Rows are points. A path goes straight from each point to the next, and from the last back to the first. The post is the endless flat space through its rows: a point in 2 columns, a line in 3, a plane in 4, and so on, so that a path can go around it. How many times does the path go around the post? Going back the other way cancels.
In the rows, zero is written as 128.

Post (2 x 3)
[[146 134 104]
 [151 139 184]]
Path (17 x 3)
[[157 103 188]
 [184 127 147]
 [162 160  84]
 [137 170 129]
 [119 141 132]
 [123 108 165]
 [152 117 122]
 [171  90  76]
 [143 103 194]
 [131 130 195]
 [124 150 166]
 [158 172 138]
 [192 154 115]
 [159 123 135]
 [151 120 114]
 [192 129 119]
 [177 110 123]]
Times around: 0

Post (10 x 11)
[[144  60 139 112 149 183 102  48  80 102 139]
 [176 179  84 182 111 120 129 112 207 122 168]
 [144 159 129 139 113 117 178 126 104 142 165]
 [141 136 132 115 134  79 127 156 123 130 179]
 [ 95 147 155 113 132 126 114 157 127 180 166]
 [134 142 100  78 162 123 157 139 144 155 169]
 [160 132 175 134 163 146 127  37 118 106 101]
 [162 139  78 139 120 119 137 166 163 151 114]
 [121  86  92 183 213 159 106  71  84 136  86]
 [119 121 126 108 105  76 142 124 140 190 173]]
Path (20 x 11)
[[151 118  98  94 145 127 134  88 132 104 137]
 [100 120 124 146 148 176 144 161  62 133 153]
 [147  88 120 146 125 152 151 140 110 124 184]
 [141 111 123 200 172 131 103 102  69 137 136]
 [110 139  79 112 121  81 163 133 142 237 143]
 [133 152 102  80 116 141 110  86 175 139 153]
 [114 145  83 156 145 100 162 104 122 147 133]
 [156 170 163 109 159 126  67 105 111  89 145]
 [127  81 131 136 134 137  97  58  92 155 172]
 [183 131 140 133 143 145 137  67 176 141 174]
 [166  87 177 119 154 126 127 108 134  85 119]
 [101 103  92 141 121 168 152 171 107 122 112]
 [133 152 111 174 145  56 138  71 135 172 109]
 [175 146 107 192 132 161 118  75 102 151 108]
 [127 135 147 103 208 150 133 138 111 164 144]
 [126 145 151 155 143 129 175 109 147 160 135]
 [162 101 102 144 123 175 124 152 132  88 158]
 [147 140 133 159 144 136 107  99 170 139 173]
 [166 140 110 164 136 138 150 121  76 148 206]
 [116 148 104 213 153 127  76 129 108 164  91]]
Times around: 0

Post (17 x 18)
[[124 114 126  93  97 132 148 123  84 133 105 132 151 146  49  77 120 125]
 [137 108  87 103 112 155 153 106 100 150  97 113  90 132  54 119 122 100]
 [ 91 119  83 151 147 103 107 161 129  68 140 140  79 129 162 136 157 166]
 [ 99 123 105  66 109 152 151 140 115 120  94 132 171 120  64 143 143  93]
 [169 125 157 139 138 135 156 106 170 105 121 146 131 127 180  72  76 143]
 [110  75 102 100  59 117 152 101 137  94  99 151 146 146  71 134 109 117]
 [ 86 149  97 118 165  65  90 110 143 132 115 170  95 141 109 159 176 177]
 [152 107 123  68 142 135 136 113 112 119 133 136 139 183 104 110 116  94]
 [139  88 125 174 150 137 132  95 168 142 131 125 152 169 180  93 109 123]
 [129 117 134 100 103 162  99 134 145 104 114 109 134 168  55  95 123 131]
 [141 116 131 133 131 124 159  90 156 124 196 115 151 147 156 124  99 161]
 [ 32 167 112 145 123 110  60 117 133 116 134 174  67 134 132 173 164 147]
 [ 44 147  58  80 115  89  73 130 145 127 138 142  71 124 134 126 169 147]
 [154 119 103 154 150 143 125 105 149 120 148 123 156 138 137 100  29 122]
 [183  88 141 138 118 138 110  74 145 110 141 115 169 101 176  97  85 135]
 [ 61 117 101 106 135 101  71 139 112 120 102 118  77 149 160 170 129 191]
 [154 138 132 156 132  74 130 108 163 103 132  96 142 148 172 107  85 113]]
Path (21 x 18)
[[106  78  38 107 144 150 125 151 111 115 156 114  56 166 134 182 115 129]
 [ 95  71 121 128  76 107 130 117 134 134  68 135 180 102 135 120 134 126]
 [166 125  78 108  85 159 122 135 143  88 139 130  90 144 119  83  96  96]
 [166 111  68 113 157 140 131 134 133 111  94 107 114 137 137 113 113 112]
 [118 171  71 131 186  80 141 105  79 145 157 131 143 119 120 108 115 112]
 [ 87 132  78 128 149  91  82 112 130 134  98 128 133 132 123 109 134 107]
 [ 89 112  68  64 162  97 109 131  94 129 128 149  86 156 174 118 120 185]
 [179 111  65 134  97  76 151  93 116 131  70 176 129 135  56  99 133  98]
 [156 126  90 157 136 142 222 105 101  74 168 147 152  55 203 123 168 138]
 [ 85 121 155  76 138 144  95 116 115 105  83 123 114 133 110 126  50 189]
 [118 131 152  64 220  70 102  61 134 199 101  91 165 195 168 200  73 132]
 [ 76 101 118 125 136 161 135  83 142 123 117 151 149 150 156 119 150 174]
 [177  92  98  88 110  75 173  73 109 111 107 141 117 148 117 172 153 192]
 [ 62 151 138 136 100 105 121 117 152 187 126 160 155 143 152 139 197 139]
 [ 89 122  69 129 136 149  89 120 119 108 111 127 114 164 113 168  82 125]
 [ 80 134 131  96 155 126 118 146  92 135  87  92  89 188 124 111 143 155]
 [ 96  61  96 107  82 209 138 127 161 124  98 109 106 126  87 110 116 122]
 [148 102 168 179 147 139 110 148 139 138 120  99 110 146 172 122 119 169]
 [103 106 126  85  92 184 113 155  98  89 100 155 163 119 137 137 120 117]
 [139 141 113 181 142 119 121  54 140 153 130 142 156  88 121 124 108 160]
 [103 129 103  95  65 142 143  79 153 130 120 150 164 117  83 188 109 133]]
Times around: 1
